Each row is a point. Each copy is the shape, with its points in the same order, turned, moved and blurred by noise. Is it also mirrored, or only turned?

Shape (6 x 3):
[[-11 -25  -9]
 [ -7  19 -22]
 [  8 -35 -20]
 [ 10  46  26]
 [-12 -10  56]
 [  2  24  -1]]
Copy 1 (6 x 3):
[[ -7  34 -18]
 [-19   7  19]
 [-29  33 -38]
 [ 29 -39   8]
 [ 53  13 -32]
 [  2  -8   2]]
Copy 1 is: mirrored
Copy 2 (6 x 3):
[[-11  31 -11]
 [ -4  16  31]
 [-35  28 -14]
 [ 23 -35  23]
 [ 34 -11 -38]
 [  4  -4  23]]
Copy 2 is: mirrored
Copy 3 (6 x 3):
[[ -1 -20 -14]
 [-23  11  10]
 [ -9 -15 -40]
 [ 20  45  26]
 [ 60  -5   8]
 [ -3  24  11]]
Copy 3 is: only turned

Shape (8 x 4):
[[ -7   3 -28  -6]
 [ 16 -15  40 -33]
 [-41  35   7 -18]
 [-50  10  -7  28]
 [ -1 -14 -60 -18]
 [ 29  20 -31   5]
 [-26  21  -7  49]
 [ 22  -9   0 -10]]
Copy 1 (8 x 4):
[[ 13   2  -3   7]
 [-48 -10  44  -6]
 [ 11 -37   7 -39]
 [ 11 -39 -39  -6]
 [ 33  13   2  40]
 [  2  40 -11  -3]
 [ -5 -19 -55 -19]
 [-27  17  15   6]]
Copy 1 is: only turned
Copy 2 (8 x 4):
[[ -5   1  -9 -24]
 [ 32  -5  -6  45]
 [ 43 -31 -23 -31]
 [  6 -49  14 -46]
 [-37  17 -23 -26]
 [  4  35  13 -26]
 [ 14 -31  38 -48]
 [  7  12   9  12]]
Copy 2 is: only turned
Copy 3 (8 x 4):
[[-27 -11   9   0]
 [ 42 -20 -30  -9]
 [ -5  34   6 -33]
 [-41  42 -17   1]
 [-35 -30  33  21]
 [-40 -40  -5 -22]
 [-57  24 -34 -13]
 [ -1 -32 -20  -4]]
Copy 3 is: only turned
Copy 4 (8 x 4):
[[-22 -29  15  17]
 [-10  35  49 -11]
 [-56 -27  16 -26]
 [-46 -31 -24  -2]
 [-12 -45  30  55]
 [ 21 -52  28   8]
 [-14 -31 -38 -15]
 [ 10  -4  30  11]]
Copy 4 is: only turned

Shape (11 x 6):
[[ -5  14   3  -3 -13 -11]
 [-23  25   4  -8  28  18]
 [ 10 -16 -35  11   0 -31]
 [ 39  -8 -25  35  20 -21]
 [ 29 -34   1 -23  17   0]
 [ -7 -30  17 -18  29  13]
 [-26  37   2  -6  -8  15]
 [-23   2   7   7 -20  13]
 [ 19 -24   5   4  14 -18]
 [-29  15   1  -6   9   5]
 [  6  11 -28  12  11  10]]
Copy 1 (11 x 6):
[[  3 -12  12   1   9   3]
 [-38   9  13 -22   4  21]
 [ 25  27  -9  14  27  -9]
 [ 28  27 -40   2  29  15]
 [ 23  30 -19 -21 -25 -13]
 [-20  29 -13 -16 -32  -8]
 [-27 -25  23 -13  17  12]
 [-24 -17  -3   2   7 -17]
 [ 15  22 -25  11 -12   1]
 [-28   2  22  -6   2   3]
 [  1   8  -8 -18  30   6]]
Copy 1 is: mirrored
Copy 2 (11 x 6):
[[  6   2   4  13   4  11]
 [  5 -37   0  -1 -19 -14]
 [-31  28 -27 -13  12  10]
 [-60  19   4 -27  -2  12]
 [-10  36   0 -18 -19 -38]
 [  5   1   0 -23  -8 -49]
 [ 23 -29   1   7 -12  13]
 [ 27 -11   3 -16   9   8]
 [-23  21   6 -14  11 -20]
 [ 11 -25  -7  -1  -4  -7]
 [-17  -5 -11 -22 -20  16]]
Copy 2 is: only turned
Copy 3 (11 x 6):
[[  2  19 -16  -7 -10  16]
 [  9  -5  13 -46 -16  21]
 [ 30   4 -24  19 -20 -18]
 [ 29 -32 -30  19   8 -19]
 [ -1   5  18   5  11 -37]
 [ 16  12  41 -18  10 -11]
 [ -8  10  -2 -31 -27  41]
 [  5  18   8   1 -16  38]
 [ 20   6  -3   7  16 -18]
 [ 14  14   7 -29 -21  22]
 [ 11 -25  -6  -3 -25   6]]
Copy 3 is: mirrored
Copy 4 (11 x 6):
[[ -2   5   2  -4 -16   7]
 [ 22  -3 -25  14 -16  39]
 [-20  11   4  25  17 -19]
 [-19 -23   4  51  -2 -26]
 [-16 -40   1   5  31  15]
 [ 10 -36 -27  -4  24  24]
 [ 25  18  -2   0 -28  29]
 [ 31   6   4 -13  -6   5]
 [-17 -29 -13   5  10 -11]
 [ 20  10 -19   0  -9  23]
 [ 12   1   4  40  -2   7]]
Copy 4 is: only turned
